Every row gives one point. Examples show where two turns around zero, p and q, send a point. Write where each new point lands after one turn and then the other. Backwards means that the second turn is done in reverse. Each puzzle has new turns, and all numbers are rounded.

Turn p:
-0.5  0.9  1.0 => 0.5  1.2  -0.7
-1.0  -0.2  -1.1 => -1.1  -0.7  -0.8
2.1  6.2  -2.5 => 5.2  -2.6  -4.0
-5.1  1.1  0.8 => -2.7  2.6  -3.7
3.0  -2.3  3.7 => 1.3  2.2  4.6
1.6  -5.6  -1.9 => -3.1  -2.8  4.5
Turn q:
-2.0  1.8  -0.7 => -1.2  0.4  -2.5
0.2  -1.1  -3.2 => 2.4  -1.8  -1.5
-0.6  -2.2  6.2 => -4.3  -0.1  5.0
-2.5  4.2  0.0 => -2.4  2.4  -3.5
4.8  -2.7  -2.3 => 5.4  -0.8  2.3
Where do these land?
p, then q: 3.8  2.5  2.6 => 2.6  3.7  2.7
p, then q backwards: -5.0  -2.1  -5.0 => -7.3  -0.1  1.0
p, then q backwards: 1.1  -2.1  2.3 => 2.1  -0.2  2.6
q, then p: -0.5  5.4  2.9 => 1.1  0.4  -6.0
q, then p: 1.4  -0.7  -1.2 => 1.2  -0.4  1.5
q, then p backwards: -0.8  -3.0  -1.7 => 1.9  0.4  -3.0

Turn p:
-1.1  -1.5  -3.5  -0.8  -1.2  -0.3 => -1.3  0.9  -2.2  0.9  -1.1  -2.9
-1.9  4.8  -4.2  -1.0  -1.5  2.6 => -5.4  1.2  2.0  -1.6  1.7  -3.7
0.1  0.8  -0.9  -1.6  -3.8  3.3 => -4.8  1.9  -0.7  1.0  0.9  0.9
-2.3  2.0  0.6  -2.1  -2.1  -1.5 => -0.4  3.3  2.5  1.4  -0.1  -1.0
6.0  -2.3  4.7  0.3  4.9  -4.7 => 8.1  -4.7  -0.1  2.4  2.3  3.2
0.4  -5.0  4.6  2.0  6.3  0.1 => 6.9  -1.8  -3.0  -3.8  -0.6  3.9
-1.3  1.1  -1.2  3.1  -2.7  0.6 => -3.1  -0.6  1.4  -0.4  -3.1  -0.3
Turn q:
-1.9  1.6  -3.7  -1.2  -0.2  1.3 => -3.7  1.9  1.4  1.2  -0.1  -1.6
6.7  0.8  -4.0  0.6  -4.5  -4.7 => 2.7  2.2  -3.9  1.1  -7.6  -4.2
-2.3  0.6  4.4  0.9  -3.2  -2.8 => 1.4  -4.2  2.0  0.4  -2.9  3.3
-1.0  3.3  4.4  -4.6  2.2  -2.2 => -2.7  -0.4  -1.2  -3.5  -1.3  6.3
2.2  3.1  -4.2  1.0  -3.7  5.3 => -4.1  -1.1  -3.0  4.2  0.0  -5.5
-3.0  -3.6  4.4  -1.9  4.5  2.0 => 0.6  -1.2  2.2  -4.4  5.7  3.2
-0.6  -4.3  -0.9  -0.1  1.7  -0.2 => 2.2  1.4  2.1  -2.2  2.0  -1.4
0.1  1.1  -1.5  3.4  0.3  -0.5 => 1.2  1.3  0.0  3.5  0.0  -0.1
-0.3  -2.7  1.2  2.0  2.9  1.7 => 2.4  0.1  0.4  -0.3  4.2  0.3
Where do these land?
p, then q: 3.6  -0.7  0.7  -9.9  -2.7  -1.7 => 1.8  5.4  -2.6  7.6  3.8  3.4
p, then q: 1.9  -1.0  4.5  4.2  0.0  1.4 => -1.2  -3.7  -0.7  -1.7  3.3  -3.9
p, then q: 2.0  -1.2  -1.2  1.3  4.4  1.7 => 0.4  2.9  0.3  -3.9  0.6  -2.6
p, then q: 0.7  3.4  -0.8  3.2  1.5  1.8 => 0.3  -1.4  2.3  -4.4  1.0  0.9
q, then p backwards: -5.3  1.2  -1.1  1.9  1.4  -3.0 => -0.4  2.9  4.6  -0.3  -3.6  -1.7
q, then p backwards: -5.6  -0.4  -0.7  1.6  -0.9  1.5 => 2.1  5.1  0.8  0.1  -1.8  -1.7
q, then p backwards: 2.6  -1.3  -1.5  -2.4  -3.7  -1.7 => -3.4  -1.4  -2.9  3.0  0.8  -1.1
